Each row is a point. Any point is a mix of the corners, with weights that add up to 1. It lies inside the corners' shape when no weight is negative. Say inside or outside, and name the corners with a negative weight.
In the rows, 128 means zero.

Corners:
(1): [ 53 140 166]
(2): [203 117  62]
(3): [133 166 167]
(4): [166 121 174]
Points:
[165 123 163] -> inside
[ 87 135 164] -> inside
[ 79 146 187] -> outside (2)
[158 116 118] -> outside (3)
[185 123  93] -> inside
[147 116 127] -> outside (3)
[114 155 164] -> inside

Corners:
(1): [163 140  93 146 148 105]
(2): [141 172 121 130 129  92]
(3): [  7 113 185  40 161 196]
(4): [208 140 113 171  90 116]
(5): [106 167 117 174 127 129]
(6): [222 157 114  93 119 160]
(7): [209 157 161 170 134 124]
Points:
[178 161 114 153 125 122] -> outside (3)
[162 160 120 127 125 120] -> inside
[158 144 104 140 143 112] -> inside
[138 133 114 112 135 147] -> outside (2, 7)
[140 151 115 144 135 122] -> inside

Corners:
(1): [141 147 102  45  87 121 139 101 168]
(2): [137  92 145 143 133 146 161  95 125]
(3): [100 205 154 131 108 144 147 144 134]
(4): [132 125 131 107 123 125 122 107 108]
(5): [166  82 197 150 138 182  85 159  97]
(6): [ 54  94 100 140 139 135 145 155 134]
(7): [156  79 114 108 100 119  87 121 179]
(8): [159  74 249 141 149 158 125 101  69]
(9): [ 28 136  76 130  90 113 166 111 140]
(10): [141 130  97 111  98 109 150 146 141]
Points:
[118 119 152 117 116 138 117 120 128] -> outside (2, 10)
[164  75 153 117 126 139 112 124 128] -> outside (3, 9)
[ 84 118 119 136 109 129 144 121 129] -> outside (1)
[128 116 137 113 117 129 139 109 131] -> outside (5)
[116 123 116 114 108 131 134 126 141] -> outside (8)

Corners:
(1): [147 187 130 105 149 111 178 118 100  85 111 150]
(2): [138 110 135 145  89 116  97 160 120  96  95  67]
(3): [158 112 122  97 249 120 126 141 131  86 125  90]
(4): [145 113 123 161 115  94 153 109 113 148 114 129]
(5): [ 75 136 122 131 109  85 108  92 101 169  62 138]
(6): [147 125 129  69 101 151 100 162 147 130 144 151]
(7): [185 146 173 135 211 148 125 169 126  96 157 172]
(8): [148 108 154 152  71 237  86 122 111 107 133 152]
(9): [144 135 113 128 147 106 111 100 122 111 141 146]
(10): [109 111 170 102 179 118 137 110 112 113 157 150]
(11): [150 133 200 138 107 125 114 114 169 141 129 129]
(12): [ 74 165 116 101 107 108 145  61  97 247 138 121]
(13): [ 41 126 125 135  91 106 119  97 163 188 129 173]
Points:
[ 94 154 110 110 132  96 120 111 115 167 111 129] -> outside (4, 8, 10, 11)
[125 131 130 120 131 125 123 118 116 132 127 136] -> outside (11)
[129 136 145 117 148 128 121 123 123 127 130 140] -> outside (4)
[131 135 127 122 137 117 122 109 119 131 132 137] -> inside
[112 123 143 111 140 123 123 120 131 134 137 146] -> inside
